Every row gives one point. To make a cloud, some directions were put in groups of two or more. Within a group, all points are equally far from the middle, so they leave a hole (a ring in 2 directions, a hollow ball in 3). The other directions are filled evenly. Then the cloud was stretched, turned, moved and blurred a little. Count the holes, and give their numbers of directions, smallest first.

Cloud, 20 rows:
[[ 3.0 -1.5  5.2]
 [-3.4  0.8 -3.9]
 [ 6.7  0.9 -0.2]
 [ 4.6  4.8 -1.1]
 [ 2.1 -4.6  3.0]
 [-5.0  0.3 -1.8]
 [ 3.4  3.2 -4.2]
 [-3.1  5.0 -1.2]
 [ 1.7  5.6 -2.6]
 [ 0.0  6.3 -0.7]
 [ 5.2 -3.7  0.0]
 [ 1.1  0.5  5.9]
 [-1.0 -2.4 -4.5]
 [-1.0 -4.1  3.8]
 [ 3.1  4.3  3.8]
 [-4.0  3.4 -2.1]
 [-0.6  6.1  1.7]
 [-1.7 -4.2 -2.5]
 [ 1.3  6.3  0.9]
 [ 2.7 -2.1 -4.6]]
Holes: 1 (3)

Cloud:
[[-2.5 -3.8 -6.4 -0.5]
 [-3.5 -5.1  3.0  2.1]
 [ 3.0  2.6  2.2 -1.7]
 [-3.9  0.9 -1.5  4.4]
 [ 0.1  2.1  4.8 -0.8]
 [ 1.8  1.7  2.9 -2.9]
 [-0.4  2.3 -4.2  4.1]
 [-4.7 -1.9  5.3 -1.3]
 [-4.0 -3.9  4.8 -0.4]
 [-3.3 -3.7 -5.8  0.7]
 [ 1.3 -5.5 -6.0  2.5]
 [-0.9 -7.0  0.4  1.9]
 [ 5.2 -3.0 -6.6  2.7]
 [ 3.4 -0.2 -7.4  2.0]
 [ 6.2  1.4 -0.6  2.0]
 [ 1.5 -0.7 -1.9 -5.2]
 [-3.3  0.7 -5.2 -2.0]
 [-4.6  2.1  2.0 -4.2]
 [-6.3 -2.0 -1.0 -3.6]
 [-5.7  1.8  0.7 -3.6]
 [ 4.4 -0.7  3.0  1.4]
 [ 2.9 -4.1  2.6 -1.9]
 [-4.0  0.1 -4.8  2.6]
 [ 1.3 -6.1  2.2  1.3]
 [-4.7  0.1  0.4  4.4]
 [ 3.6 -1.9 -3.9  6.1]
 [ 5.0 -4.3 -5.4  0.0]
 [ 3.9 -5.5  0.0 -1.2]
 [ 4.4  3.2 -0.4  1.6]
 [-2.8 -2.3  5.3  1.9]]
Holes: 1 (4)

Cloud:
[[ 3.2 -7.1  0.4  0.5  0.7 -2.6]
 [ 0.3  2.6  3.1  2.5  7.8  3.2]
 [-0.9 -0.7  3.9  0.0 -6.3 -1.4]
 [-8.0 -0.2 -0.8 -1.5 -2.9  3.8]
 [-0.4 -2.2  1.9  5.3 -1.1 -5.6]
 [-4.3  1.1 -0.5 -7.0  4.0  5.7]
 [-8.2  1.1  2.8 -0.4 -2.2  0.9]
 [ 0.1 -0.2  5.0  4.3  5.0 -2.2]
 [ 3.7  5.4 -0.9 -2.9  4.7  1.4]
 [ 3.5  0.1 -6.2 -4.2  1.3  2.0]
 [ 1.2 -6.7 -2.3 -4.2 -3.5 -2.6]
 [-2.3  1.4  5.3  1.0 -4.6 -1.0]
 [-2.4 -1.5  0.2 -1.4 -5.3 -6.5]
 [-5.2  4.1 -0.8  1.4  4.4  2.9]
 [ 2.1  1.6  6.6  1.5 -0.3 -0.6]
 [ 6.0 -3.0  2.1 -0.3  2.5 -4.5]
 [ 0.3 -1.6 -2.4 -8.6 -2.6  0.5]
 [ 2.2  2.5  1.2  2.9  4.7  4.8]
 [ 1.7  3.8  1.9 -4.2  6.7  4.4]
 [ 3.4 -0.5  1.3  4.1 -3.3  0.0]
 [-3.9 -0.2 -1.9 -5.9  6.4  5.0]
 [-3.0 -4.2 -3.6 -0.2  2.6  5.0]
 [-3.9  1.7  3.9  5.0  2.1 -2.2]
 [-3.3  0.3  6.7  3.6 -2.3  0.1]
 [ 2.8 -2.4  0.0  2.8  6.5 -0.3]
 [-3.1 -6.2  2.5 -0.6 -0.2  2.7]
 [-0.6  2.5 -0.3  1.9  2.0 -5.4]
 [ 4.8  0.2 -0.4  0.8  2.3  4.1]
 [-0.8 -0.1 -1.0  3.0  5.4  5.2]
 [-0.4  3.0  5.1 -2.3 -2.4 -2.4]
 [-3.3 -4.3 -4.4 -0.9 -4.6 -2.8]
 [ 1.4  5.8  2.6 -4.5  3.1 -0.4]
 [-0.4  1.6  2.0 -1.6  9.0  0.3]
 [ 1.2  4.3 -3.1 -6.6  3.6  3.5]
 [ 4.5 -5.7 -2.4 -2.1 -2.5 -1.1]
 [ 0.5 -3.1  3.1  5.9  1.1 -3.6]
 [ 6.6 -0.9 -0.8  1.7  0.5 -0.2]
 [-2.1  5.1 -1.0 -1.3  5.9  5.6]
 [-1.6  4.9  5.4  3.8  0.7  0.2]
 [-5.1 -0.5 -1.9 -6.1  2.8  6.3]
 [-2.0 -1.7  2.0 -3.5 -1.3 -6.4]
 [-0.3 -3.1 -3.6 -1.8  6.6  3.7]
 [-1.1  5.4 -1.3  1.1  2.8  4.3]
 [-3.8 -2.5  0.6 -2.0 -3.8 -6.0]
 [-1.6  4.5  0.5  3.6  3.6  4.1]
 [ 2.2 -3.1 -2.1 -8.6  0.5 -2.0]
 [-2.8  5.7 -1.3  0.6  2.3  4.2]
 [-3.6  5.1 -2.6 -2.8 -2.4  1.7]
 [ 5.7 -1.2 -1.0 -2.1  2.0  3.2]
 [-3.5  0.2  1.1 -0.8 -1.9 -6.5]
 [ 1.5  6.5  3.3  0.2  2.0 -0.9]
 [-2.2  0.0 -0.7  5.3  1.1 -2.7]
 [-7.2 -0.9 -2.3 -2.6 -1.0 -1.7]
 [-4.0  3.1 -0.7 -2.2  6.0 -0.8]
 [ 1.7  4.1  4.5 -4.2  3.2  0.4]]
Holes: 2 (2, 4)
